Every row gives one point. Each copy is the shape, with its points in the same order, turned, moved and blurred by noise. Say if it was mirrored as well.

Shape (5 x 2):
[[ 39  73]
 [ 31 -20]
 [-61 -32]
 [-31   1]
 [-15   7]]
Copy 1 (5 x 2):
[[ 30 -67]
 [ 28  23]
 [-67  31]
 [-34   1]
 [-28   1]]
Copy 1 is: mirrored
Copy 2 (5 x 2):
[[ 39  80]
 [ 46 -10]
 [-40 -40]
 [-18  -5]
 [ -3   8]]
Copy 2 is: only turned
Copy 3 (5 x 2):
[[ 61  55]
 [ 31 -32]
 [-58 -19]
 [-24   7]
 [ -5   8]]
Copy 3 is: only turned
Copy 4 (5 x 2):
[[  7  95]
 [ 20   3]
 [-66 -28]
 [-43   9]
 [-32  20]]
Copy 4 is: only turned

Shape (7 x 2):
[[-53 -67]
 [-53 -58]
 [-41 -28]
 [ 53  27]
 [-13   6]
 [-58 -21]
 [  2  50]]
Copy 1 (7 x 2):
[[-55 -68]
 [-53 -56]
 [-41 -28]
 [ 50  34]
 [-18   6]
 [-59 -20]
 [ -6  54]]
Copy 1 is: only turned
Copy 2 (7 x 2):
[[ 11  76]
 [  9  71]
 [  1  41]
 [ 30 -62]
 [ -7   0]
 [-18  53]
 [-23 -42]]
Copy 2 is: mirrored
Copy 3 (7 x 2):
[[-42 -72]
 [-37 -56]
 [-37 -26]
 [ 55  43]
 [ -9  15]
 [-56 -28]
 [ -8  48]]
Copy 3 is: only turned

Shape (8 x 3):
[[ 43  47  13]
 [-18  32  40]
 [-63 -22  66]
 [-11  61  -5]
 [-15 -49  34]
 [ 33   2 -30]
 [-53 -67  38]
 [ 65 -76   7]]
Copy 1 (8 x 3):
[[ 33  54 -12]
 [-13  32 -55]
 [-51 -38 -80]
 [-23  71 -24]
 [-18 -49 -17]
 [  3  31  41]
 [-47 -64 -32]
 [ 40 -53  45]]
Copy 1 is: mirrored
Copy 2 (8 x 3):
[[ 33  50 -27]
 [-40  50  -5]
 [-82  11  32]
 [-15  60 -40]
 [-35 -36  30]
 [ 17 -12 -44]
 [-69 -41  38]
 [ 40 -70  16]]
Copy 2 is: only turned
Copy 3 (8 x 3):
[[-24 -27 -55]
 [-55   1  -5]
 [-47  21  72]
 [-58  16 -47]
 [  7  18  47]
 [ 21  23 -51]
 [  0  48  74]
 [ 86  -4   7]]
Copy 3 is: mirrored

Shape (9 x 3):
[[ -8  34  48]
 [-85  32  19]
 [-15  30  19]
 [-26 -40  26]
 [-13 -11  18]
 [-69  -2 -48]
 [ 11  19   3]
 [ 37 -22 -20]
 [-12 -31 -21]]
Copy 1 (9 x 3):
[[ 27  53  40]
 [ 76  62 -26]
 [ 20  45  10]
 [ 54 -19  17]
 [ 32   4  13]
 [ 43  10 -71]
 [ -5  23  12]
 [-24 -26  10]
 [ 17 -24 -16]]
Copy 1 is: mirrored
Copy 2 (9 x 3):
[[ -8   1  69]
 [-84  16  25]
 [-14   9  37]
 [-14 -41   6]
 [-11 -21  17]
 [-47  17 -48]
 [ 15  13  16]
 [ 48 -17 -15]
 [ -1 -19 -31]]
Copy 2 is: only turned
Copy 3 (9 x 3):
[[-32  35 -40]
 [-83  25  24]
 [-22  31 -10]
 [-23 -38  -9]
 [-11  -7  -9]
 [-33   0  77]
 [ 11  28  -8]
 [ 50  -7   3]
 [ 12 -22  26]]
Copy 3 is: mirrored
Copy 4 (9 x 3):
[[-20  29  55]
 [-95   3  32]
 [-30  22  35]
 [-19 -47  28]
 [-14 -17  18]
 [-72 -14 -40]
 [ -1  22   9]
 [ 34  -3 -17]
 [-11 -26 -22]]
Copy 4 is: only turned

Shape (7 x 4):
[[-17 -54 -34 -48]
 [ 18   6 -27  56]
 [ 18 -45 -27 -43]
 [ 17 -58  59  31]
 [-57  -9 -39  57]
 [ 17   4  27  48]
 [ 18 -74 -17 -13]]
Copy 1 (7 x 4):
[[ -9 -58  -9 -41]
 [ 15   8 -42  60]
 [ 20 -38 -12 -38]
 [ 21 -45  57  59]
 [-62 -28 -53  44]
 [ 16  10  10  59]
 [ 27 -72  -1  -9]]
Copy 1 is: only turned
Copy 2 (7 x 4):
[[ -9 -42 -35 -39]
 [ 23  22   6  45]
 [ 13 -19 -46 -48]
 [-42  68 -54  -9]
 [-32 -24  12  62]
 [ -8  66   8  20]
 [  2  -9 -74 -17]]
Copy 2 is: mirrored
Copy 3 (7 x 4):
[[  3 -40 -63 -32]
 [-38 -15  52 -16]
 [ 17 -43 -34 -36]
 [ 16 -37  18  64]
 [-95  -7   1   2]
 [-17   3  50  25]
 [  7 -60 -23  -5]]
Copy 3 is: mirrored

Shape (9 x 4):
[[ 10  51  27   9]
 [ 25 -84 -31 -51]
 [-15  60  16  39]
 [ 14  35  45 -58]
 [ -1  39  18 -18]
 [  8  56  -2 -65]
 [-66 -59 -18  24]
 [-11 -34 -17  -6]
 [-41 -51  34  53]]
Copy 1 (9 x 4):
[[ 14  42  58  13]
 [-56 -64  -4 -65]
 [ 41  32  44  42]
 [  8  33  83 -50]
 [ 29  20  49 -12]
 [ 37  48  37 -62]
 [ 15 -95  15  21]
 [ -1 -42  12  -8]
 [ -8 -66  53  57]]
Copy 1 is: mirrored
Copy 2 (9 x 4):
[[  0  50  21  13]
 [ 51 -70 -27 -68]
 [-30  52  -3  33]
 [ 18  34  61 -39]
 [ -6  36  20 -17]
 [ 11  64  22 -61]
 [-55 -65 -40 -13]
 [ -2 -31 -24 -31]
 [-40 -66   3  40]]
Copy 2 is: only turned
Copy 3 (9 x 4):
[[ 24 -63  -2  14]
 [ 22  64  32 -80]
 [ 11 -45 -23  54]
 [ 22 -64  28 -48]
 [ 17 -42   0 -10]
 [ 16 -62 -25 -52]
 [-53  58  16  14]
 [ -4  32   9 -16]
 [-14  35  41  50]]
Copy 3 is: mirrored

Shape (11 x 6):
[[-69 -17  13 -48  21 -20]
 [ 48  15   2  12   7   5]
 [-60 -54  32 -23  16 -42]
 [-25  45  36  33  43  17]
 [ 37  -8 -68   7 -16  63]
 [-33  -1  37 -58  -1  36]
 [-36  25  10  47 -26  39]
 [  7  15  -4  30  25  55]
 [-60  40  16 -59  10  -8]
 [ 52 -21 -50 -14 -31  37]
 [ 28   6  -4  -7 -12  18]]
Copy 1 (11 x 6):
[[-66 -19  -6 -51   1 -18]
 [ 40  28  26  19  12   5]
 [-65 -49  29 -29  -1 -39]
 [-47  64  35  17  14  17]
 [ 50  -9 -45  45  26  52]
 [-29  -7  16 -59   5  46]
 [-37  23  12  46 -31  51]
 [ -6  30   8  38  35  46]
 [-49  30 -16 -67 -19   5]
 [ 69 -26 -24  23  11  34]
 [ 31   6  11   5   2  22]]
Copy 1 is: only turned
Copy 2 (11 x 6):
[[-45 -17 -15 -58  25 -16]
 [ 35  29  -6  31 -14  23]
 [-65 -22 -18 -20  10 -48]
 [-21  50  48  -9 -10  40]
 [ 74 -55  12  20 -26  50]
 [-33 -15 -38 -35  -4  47]
 [ -8   0  50 -13 -68  30]
 [ 11   0  44  22 -10  56]
 [-20  14 -22 -84   8  23]
 [ 67 -50 -21  30 -27  28]
 [ 30  -2 -17  15 -30  19]]
Copy 2 is: mirrored
Copy 3 (11 x 6):
[[-41  23  14 -35  23  43]
 [ 43 -18   2   6 -11 -38]
 [-26  18  53 -13  59  49]
 [-44 -24  14  33 -36 -13]
 [ 80 -23 -67   2 -20  17]
 [-12 -17  17 -64 -19  36]
 [ 12  -6  12  41 -61  35]
 [ 14 -46 -18  24 -31   4]
 [-52  31   4 -47 -22  17]
 [ 95  -7 -41 -19  -6   5]
 [ 43 -10  -5 -14 -17  -8]]
Copy 3 is: mirrored
Copy 4 (11 x 6):
[[-60 -11  11  -3  51 -20]
 [ 42  10  13   9 -26  21]
 [-40 -53  22  14  50 -45]
 [  8  29  18  65  36  38]
 [  1   0 -56  -8 -70  45]
 [-64   8  46   1  -1  16]
 [-21  26 -20  80 -22   8]
 [  8  10 -14  41 -16  59]
 [-58  47  24  -6  42  -9]
 [ 12  -8 -25 -32 -77  20]
 [  9   8   7   2 -37  14]]
Copy 4 is: only turned

Shape (12 x 6):
[[-31  29 -14  16   1 -30]
 [ 37  64  -1   5  24   4]
 [ 18  68 -30  -1  60  28]
 [ 35 -36  -3 -13 -36   4]
 [ 31   4 -49  24  28 -26]
 [ 17 -21 -30  47 -47  30]
 [ -3  29  41 -20   2 -14]
 [ 14 -53 -15  29 -41  34]
 [-46   1 -31  27   7  -7]
 [-17  -6  16  39  -3  29]
 [  3  28  -1 -28 -25   1]
 [ -4  -8  -6  26  -3  35]]
Copy 1 (12 x 6):
[[-31  21   9  11  -1 -16]
 [ 34  68   8 -28  11   9]
 [ 11  95 -26 -10  34  38]
 [ 12 -37  38 -54   8  26]
 [ 26  17   5   6  58   5]
 [ 12 -15  71   2   9  54]
 [  1  26  -2 -40 -46  -7]
 [ 10 -39  53   1   1  65]
 [-30  10   7  32  12  19]
 [ 17   0  19  25 -28  50]
 [-17  32  28 -47  -7  19]
 [  9   3  16   8  -5  54]]
Copy 1 is: mirrored
Copy 2 (12 x 6):
[[-31  23   0  12  20 -29]
 [ 49  12  21   5  36 -24]
 [ 45  23   5 -23  75  -4]
 [ 15 -30 -27   0 -51   1]
 [  6 -30 -35  21  45 -18]
 [  9   9 -47  45 -32  34]
 [  1   6  46 -13 -12 -27]
 [ -1 -13 -43  27 -49  47]
 [-49  21 -22  10  23   5]
 [-14  15  12  22  -7  40]
 [ 13  21  -1 -19 -22 -29]
 [  2  11  -9   9  -4  37]]
Copy 2 is: only turned
Copy 3 (12 x 6):
[[ -1  27 -30   1  27 -36]
 [ 66  39 -16  21  28  16]
 [ 51  27 -19  -5  67  45]
 [ 31 -31 -16   6 -56 -10]
 [ 31 -34 -44  33  36   3]
 [ -7  -2 -51  28 -59  20]
 [ 42  30  24  -6   4 -33]
 [-15 -27 -21  21 -66  21]
 [-23   4 -32  -9  13 -10]
 [-21  21   3  25 -23  14]
 [ 45  24 -20 -25 -16 -19]
 [-15   1 -11  15 -12  20]]
Copy 3 is: only turned
Copy 4 (12 x 6):
[[-17  41  12  -2 -15 -21]
 [ 28  43 -29 -23  51  -8]
 [ -5  35 -44 -45  61 -14]
 [ 46 -33 -28   9 -33  -7]
 [  0   5 -39  17  16 -58]
 [ 15   3 -49  46 -33  14]
 [ 26  14  34 -28  14   6]
 [ 14 -39 -37  47 -36  23]
 [-47  21  -4  10 -19 -15]
 [ -9   8  -2  25  -1  33]
 [ 31  25  -4 -37 -25  -5]
 [ -9  -6 -28  19   3  28]]
Copy 4 is: only turned

Shape (12 x 8):
[[-18   9 -27 -29  33  15  14  16]
 [-10 -26  29  25 -63  43 -35  16]
 [ 11 -58  10  -9 -93 -49  -1   1]
 [-30 -31   3   7   5  14 -82  20]
 [  2 -56  58 -62 -13  14  39  67]
 [-50 -14 -15 -28  23 -41 -49  56]
 [-25 -11  -7  -7   5 -31  -5 -11]
 [-27 -12  55  49  53  -7  15 -26]
 [-33 -57 -15 -76  49 -69  28 -31]
 [-32   8 -14 -53 -16 -11 -22   0]
 [ 10  20 -15  19  31  -1 -39 -11]
 [-18 -44 -39 -23  -9 -13   8  11]]
Copy 1 (12 x 8):
[[-17   9 -22 -23  20  23 -18  40]
 [-13 -16  54  15 -76 -12  -7  -1]
 [ -8 -36 -13 -23 -69 -75  56   0]
 [-25  -6   4  39 -27 -39 -59   2]
 [ 27 -61  37 -42   0 -39   9  87]
 [-44  23 -24  18  13 -58 -37  55]
 [-29  11 -19 -11  11 -29   9  -3]
 [  5  -2  38  28  61  -2  15 -30]
 [-39 -28 -59 -68  74 -56   8  16]
 [-41  22 -13 -43 -19 -27 -20  20]
 [  8  32 -27  19   0   6 -33 -22]
 [-36 -31 -43 -14 -17 -17   6  28]]
Copy 1 is: only turned
Copy 2 (12 x 8):
[[-31   6 -37 -27 -11  11 -14  35]
 [ -6 -52  57 -21 -46  47  -4 -28]
 [ 39 -51  44 -10 -63 -44  52 -10]
 [-59 -80   4  -6 -18   3 -28 -21]
 [-19 -29  62 -72  -3 -10  33  76]
 [-83 -53 -17   8 -41 -38  -9  34]
 [-20 -12 -21   4 -18 -25  16  -6]
 [-61   1  -2  10  46  33  48 -29]
 [-24  -9 -58 -42  27 -95  47  23]
 [-33 -11 -22 -32 -53 -34 -19  -7]
 [-27  -9 -17  37   3  16 -34 -13]
 [  3 -42 -35 -22 -29 -17  15  24]]
Copy 2 is: only turned

Shape (13 x 8):
[[-37 -18 -36 -36  20 -26  -4  46]
 [-35  -4  -8   8  -5 -14 -10  57]
 [-20  18 -18 -40  41 -35  31  17]
 [ 43 -40  59  20  75  12 -40  -7]
 [-19  46 -36  14 -18 -17 -45  37]
 [-25  -2  19 -10  22  14  -9 -34]
 [-42  31 -13 -17 -32 -75 -51  61]
 [ 56 -43  10   3  26   1  28 -20]
 [-13  -9   9  -5 -18 -25 -29  18]
 [ -8  -6  -2  13  16  -1  16 -20]
 [  1  -2  26  17   9 -13  39  10]
 [ 16 -23   3  -1  -8 -11  20  -3]
 [ 13 -46   0  41  36 -26  37 -42]]
Copy 1 (13 x 8):
[[-31  16 -20 -30  -2 -21  -2  75]
 [-28  30  -7  17  -8  13   8  65]
 [-31  32   1 -19  27 -50  13  43]
 [ 62 -42  10  51  28 -42 -52  14]
 [-13  71 -45   6  -9  25 -15  29]
 [-30 -15 -20  14  19 -27  -8  -9]
 [-43  89 -10   1 -44   3 -42  76]
 [ 51 -29  18   3 -13 -55  28   3]
 [-16  19   3  12 -38  -1 -23  28]
 [ -7  -3 -19  22   0 -35  21  -1]
 [ -3  13  21  41   4 -34  35  19]
 [ 10  -1   8   7 -24 -27  20   7]
 [ 24 -20 -16  37 -19 -84  41   3]]
Copy 1 is: only turned
Copy 2 (13 x 8):
[[-11   7 -60  -7  34 -14   8  33]
 [-26   5 -42  12  -6  12 -15  38]
 [-10  30 -15 -12  25 -26  50  26]
 [ 57 -19  60  26  43  55 -14   0]
 [-30  52 -28 -29 -18  10 -48  38]
 [-26  -7  25 -17  23  12   2 -26]
 [-30  17 -36 -21 -16 -46 -52  83]
 [ 58   2  11  17  -4  15  26 -44]
 [ -5 -10 -14  -7 -11  -7 -33  18]
 [-11  18   7  10   3   6  10 -28]
 [ -6   5  11  29 -26   8  29  -2]
 [ 16  -1 -11   7 -19  -2   9 -22]
 [ 20  20  19  58  11 -10  14 -55]]
Copy 2 is: only turned
Copy 3 (13 x 8):
[[-19  16 -24 -92  23  -5 -19  45]
 [-18  31   2 -39   7  -1 -27  71]
 [-23  50 -12 -86  25   3  19  -2]
 [ 37 -20  45   9  86 -50  39  31]
 [ 10  60 -12 -25   5  23 -65  42]
 [-18 -18  11  -8  37   4   3  -8]
 [ -9  73   4 -69 -12 -27 -88  45]
 [ 44 -14 -14  -9  15 -35  64   4]
 [  6   2   7 -32   3 -31 -27  36]
 [-15   8 -16  -8  15  -5  14   5]
 [-16  26  11 -17   4 -18  41  26]
 [ 13   1 -15 -22  -7 -21  26  17]
 [-22   3 -45  11  35 -55  58   3]]
Copy 3 is: only turned
Copy 4 (13 x 8):
[[-45  20  15 -10  24 -29 -30  74]
 [-41  32  28  20  -9  -3  -5  50]
 [-10  14   1 -31  54 -27  14  67]
 [ 19 -87  75  20   6 -19 -11   7]
 [ -5  71  39  18  11   8 -39  34]
 [-17 -18   7 -25  16   3  -9  -6]
 [-35  95  65   9  18 -42 -28  47]
 [ 48 -49   1   1 -13 -35   9  24]
 [-17  22  38  -1 -12 -32 -22  14]
 [  4 -10  -4  10  14  -8  11   4]
 [ 12   5  10   8  -4 -19  48  26]
 [ 19  -9   8   0 -20 -33   5  24]
 [ 25 -42 -12  36  19 -52  19   4]]
Copy 4 is: only turned

Shape (14 x 9):
[[  8 -13  -7  51  32 -58  12  53  55]
 [ 14  51  -6   7   7  33  -8  24 -23]
 [ 24 -25   4  -7  -1   5 -38  11  29]
 [ 18 -29  19   7   4  -9  19  41  -6]
 [ 25  67  23 -20   2  11  -8 -36  43]
 [ -6  -2  -9  19 -34 -10 -20   1 -37]
 [ 34 -29   5  51  19  42 -30  -6  17]
 [ 22   5 -60  -1  18 -28 -33 -47  10]
 [-56 -21  50 -14  -7  46  44  -7 -46]
 [ 55   5  15  52 -53  81  -3  12  10]
 [-31 -16   3 -22 -35  53  25   4 -33]
 [ 27  -2   0   4  -9   1  50 -58 -17]
 [ 39  26  18  37  71 -26  -8  45 -14]
 [-28  16   7 -19 -21 -86  34 -41  11]]
Copy 1 (14 x 9):
[[ 26 -34 -11  44  40 -81  -7   0  12]
 [  1 -18  -2  21 -17  21 -67 -30 -44]
 [ -4 -13  12   4  12  13 -26  28  23]
 [ 25 -29  11   9  -4 -19   1  25 -32]
 [-19   4  20 -26 -24   3 -51 -65  26]
 [-14  33 -12  31 -17   5 -20  21 -39]
 [  9 -17  39  54  25  42 -11  -2  10]
 [ -7  35 -53   7  39  25 -17 -24  20]
 [-52 -25  42 -12 -28  13  25  -1 -95]
 [ 14 -26  44  71 -68  54 -25  -6   5]
 [-44 -28   2   2 -47  33   4  16 -62]
 [  8  20  -6  -6 -27  25  41 -45 -24]
 [ 57 -18  18  22  52 -31 -53 -29 -40]
 [-28  50 -31 -37 -14 -67  23 -26 -14]]
Copy 1 is: mirrored
Copy 2 (14 x 9):
[[ 20   7  13  34 -21 -91  20  55  24]
 [ 38  27   2   1  23  40  26  24   5]
 [ 33  -9   7  15 -26  -7 -40   9  24]
 [ 36 -24  29  13 -27 -16   1  44 -14]
 [ 28  29  35 -33  -4  18  19 -36  59]
 [  0 -37 -21  20   0  24   8  14  -8]
 [ 42   4  19  75 -25  18 -19   8  34]
 [ 32  11 -49  19 -18 -19  -1 -56   5]
 [-23  -4  63  -2 -62  64  14  27 -50]
 [ 58 -28  21  48 -22  78  19  41  73]
 [ -1  -8  11 -11 -57  70   7  34 -22]
 [ 37 -23  18  10 -58  23  53 -42  -8]
 [ 56  29  39  38  41 -41  19  30 -19]
 [-29 -29   3 -45 -33 -48  49 -31  -9]]
Copy 2 is: mirrored
Copy 3 (14 x 9):
[[  2 -43  14  74  33 -45  30  32  44]
 [ 40  54  30  15  20  32  -8  17 -11]
 [-19  10  -4 -15   2  -2   0  44  26]
 [ 28 -35  37   3   5   6  21  24  15]
 [-28  94  22  -9  13 -24  35   7  16]
 [ 27   2   5   7 -28  11 -17 -11 -21]
 [-35   7  11  24  -8  40  20  63 -19]
 [-19  26 -48   2  15 -46   5  11 -40]
 [  1 -14  73 -45  19  61  23 -56 -13]
 [ 12  42  15  21 -53  78  47  47  10]
 [ 23  -2  20 -39  -4  61  10 -34  -3]
 [ -3   7   5 -29  -6  -9  74 -12 -48]
 [ 18  11  62  57  49 -29  -2  63 -22]
 [  5  -1  16 -14  -2 -81  35 -60   1]]
Copy 3 is: mirrored

Shape (13 x 9):
[[ -7   7  21 -14  15 -16 -26 -18   9]
 [-16 -20  20 -20 -40   0  -3  42  -3]
 [-12  70  22  81 -16   9   4   0 -16]
 [-22  41  13 -19  13 -10  15 -26 -12]
 [-21  33 -10 -16 -19  35  -5 -25  12]
 [ 16 -14  -7  20   0 -21  -7   5  -3]
 [-16  23  10  30 -14 -19 -32  58  -4]
 [-19 -15  -3 -12   3 -24  -1 -17 -14]
 [ -4 -18  10   1  16  26  -1 -22   4]
 [ -7  -9  14 -17 -21   8 -14 -26 -19]
 [ 18 -21  16  -9  -1 -11 -27  -5  39]
 [ 32  50  -2 -20   9   2  14 -17 -12]
 [ 20  -7  -2   3  10   0 -22  13 -11]]
Copy 1 (13 x 9):
[[-29   0  -7 -37  12  18 -14   6  -1]
 [  3  23  22 -32 -40 -28  17   2 -12]
 [-60  37 -28  60 -13  40  34  17 -18]
 [-42  14 -22 -37  30  21  37  -4  -8]
 [-25  29 -39 -31 -13  22  22 -33  22]
 [ -1 -24  -5   4  -4   1   4  15  -3]
 [ -6  32 -15   7 -34  -1  -1  50 -30]
 [-26 -25 -14 -37   3  -9  14  -2 -11]
 [-24  -1  -9  -8  15  -7  -7 -35  12]
 [-24  -7   0 -33 -15  13   8 -34 -13]
 [ -5  -7  16 -27  -6  10 -26   7  32]
 [  3  12 -14 -19  32  51  38  -9   3]
 [ 14  -3  -6  -5   3   9  -8  -1 -13]]
Copy 1 is: mirrored
Copy 2 (13 x 9):
[[ 14  -7   7  -3   5  -4 -37 -17  12]
 [  5 -19  12 -34 -39   4 -11  46 -17]
 [-16  38  50  80 -13 -36   5  22 -14]
 [-14  -9  17  -2  33 -32 -11 -17 -13]
 [-18 -36 -21  37  -9 -22  -8   0 -14]
 [ 26  32   0  -7 -25   6   8   5  10]
 [  0  42  17   6 -33  -2 -37  56   2]
 [-11   9   2 -25   5  10 -12 -17  -8]
 [  8 -22   9  16   7  26   6  -5   4]
 [  6 -27   4  -8  -6   9 -11 -11 -35]
 [ 39 -16   5 -13 -30   8 -24  -7  32]
 [ 34   1  -6  20  25 -44   7  -6 -21]
 [ 30  14  -6  -3   1  20   0  16  -6]]
Copy 2 is: mirrored
Copy 3 (13 x 9):
[[  2  22  31 -26   2 -10 -31   3   6]
 [-30 -11  26 -20 -47   7  27   5  -6]
 [-21  43  43  95  -6   5 -26  21 -13]
 [-15  54  16  -1  17   9 -16 -21   8]
 [-26  22  -8  10 -26  23 -43 -18  20]
 [  5 -12  10   6   4 -25  -3  16 -14]
 [-40   7  39  13 -19  -4  -3  56 -28]
 [-13   1  19 -19  12 -15  -9 -24 -11]
 [ 11 -17  20   1   7  14 -28 -14  21]
 [  4   4  19 -13 -24   6 -23 -30 -12]
 [ 14 -11  18 -28 -22 -27 -24  21  25]
 [ 19  53 -20  10   3  14  -9   4   5]
 [ 12  -9   9  -6   1   6 -10  23 -15]]
Copy 3 is: only turned
Copy 4 (13 x 9):
[[ -1   8  34 -22  14 -13 -20 -10   4]
 [ -9 -11  10 -23 -43 -19   0  48  15]
 [  0  80   4  69 -21  -3 -28   2   8]
 [  5  23 -13 -13   7 -35 -24 -31   1]
 [ 13  13 -15 -15 -23   8 -49 -22  29]
 [ -5  -2  23  10   4   7  24   8  15]
 [-45  49  33   4 -26  -4   2  39  20]
 [-14 -23  10  -5   3 -22   1 -14   7]
 [ 15 -21   6   1  17   9 -32   8   7]
 [  7 -19  12 -11 -22  -1 -20  -8 -14]
 [ 19 -10  53 -25   9   6  -3  11  31]
 [ 33  43 -21 -25   7   5   3 -22  -1]
 [ -7   5  16 -10   8  21   8  17   2]]
Copy 4 is: mirrored

Shape (15 x 11):
[[-37 -58   4 -21  56  30 -13 -56  40  63  -5]
 [-36  31  39 -30  40  34  32  35  27  40 -15]
 [ 51 -13   5 -33   9 -17 -29  -7  19  -9 -31]
 [  5  22 -17  32  23 -27 -37  36 -62  25  19]
 [-24  54 -44  -7 -11 -50  -1 -10  26  37 -34]
 [ 15   9  11  11 -30  12  13  34  40 -24 -63]
 [ 32   9  52  54 -19 -36 -36   7 -54  -6   6]
 [-41   7 -11  32  40  28 -46 -15 -62  21   5]
 [ 16  34 -15 -49  11 -58  39 -53  40   7 -75]
 [-47 -11 -14 -10  25 -54  -4  16 -60  12  17]
 [ 19 -24  25 -44 -20 -25  43  17 -50  35 -69]
 [ -9 -59  23 -47 -21  22  32  42 -35 -29  37]
 [ 29  40  20  30 -18  37   5  13 -36  20   8]
 [ 25  12 -49  37  53 -33  42 -54  18  30 -52]
 [  5 -59 -57  27  -2 -69 -53 -27   0  20   4]]
Copy 1 (15 x 11):
[[-39 -44 -73 -12  44  57  55  -9  26  30  10]
 [-11 -64 -20 -18 -22 -14  21   7  58  41 -52]
 [ 23   5  13  48   6  22  30 -39  10 -12  -6]
 [ 46 -22  19 -48   2 -24  -2   8 -15 -19  64]
 [ 57  43 -58  -9 -13 -22  36  19 -17  16 -21]
 [ 10   3  -8  46  17 -29 -29  -4  26 -10 -65]
 [ 11 -14  66  12  39 -61  14  15 -36 -26  41]
 [ -7 -33  -1 -46  43 -11 -19   9 -16  45  65]
 [ 63  17 -55  64   1 -18  66 -45 -16  46 -45]
 [ 24 -19 -22 -62   2 -42  23 -47 -29  -6  29]
 [ 53 -63   8   1  24  -9  24 -43 -47  -2 -70]
 [-55 -57  19 -22 -28  -8 -26 -74 -32 -37 -28]
 [  5 -52  29  16  -8 -28 -28  37 -23  15  10]
 [ 62 -21 -89  68  25 -17  22  -3  -6  28  27]
 [ 25  39 -43  -8  57  14  33 -20 -43 -49  57]]
Copy 1 is: mirrored
Copy 2 (15 x 11):
[[-19 -47 -11  20  71  10  60 -35  31 -29  16]
 [-16   5  26   6  -7  55  43  17  27 -19 -48]
 [-11 -13  17  -7 -10 -28 -21   2  47 -31  49]
 [-27 -10  36   2  26  22 -29  58 -42  41  39]
 [-61 -13  18 -56  -5  28   8  -2  45  63  26]
 [  9 -19 -29  -7 -63  12 -21  21  67   7   4]
 [ 21  14  11  55 -29 -25 -34  42 -15  53  48]
 [-16   2 -15  42  55  52 -21  20 -48  28  22]
 [-86  -2  17 -51 -18 -37 -13 -23  95  10  -1]
 [-39 -42  34  -7   9  -9  -2  14 -61  35 -10]
 [  8 -41  60  17   0 -35 -50   4  48  17 -61]
 [ 68 -40  15 -19 -20 -36   4   3 -41 -17 -49]
 [ 38  42   8   9   9  17 -15  58  23  27   0]
 [-88 -21 -37 -16  45 -31 -11  50  72  21   7]
 [-26 -68  -3 -26  38 -39  -7  -1  -5  52  90]]
Copy 2 is: only turned
Copy 3 (15 x 11):
[[ 21 -13  24  22 -23  21   9 -31  64  80  -7]
 [-10  -3  46   9 -26 -33  64  32  -7  21 -36]
 [ 12 -29  17 -50 -47  -5 -17 -47  10 -25 -23]
 [-13   2  11 -20  43  -8 -43   2 -54  -7  16]
 [-27  58  58  10 -10 -13   4 -32  19 -54  12]
 [-12 -42  16 -21 -34   1  16  16  39 -75 -34]
 [-27 -73  -5  -9  12 -50 -54 -17 -39 -38  19]
 [-11 -32  16  28  59  32  -2 -20 -37  24  12]
 [ 52  27  55  12 -68 -37  14 -66  34 -71 -17]
 [ 17  28 -17   0  59 -46 -22 -20 -17   6 -17]
 [ 18  -2  -2  26 -46 -37 -45  -6 -10 -26 -82]
 [  4 -17 -87 -28  -9 -33  28  18 -12  15 -58]
 [-28 -48  -1  13 -27  -3   2  19 -56 -22  14]
 [ 75  15  58  33 -34  19 -26 -23  30 -39  41]
 [  3  22 -11 -29  18  11 -77 -58  53  -6  29]]
Copy 3 is: only turned
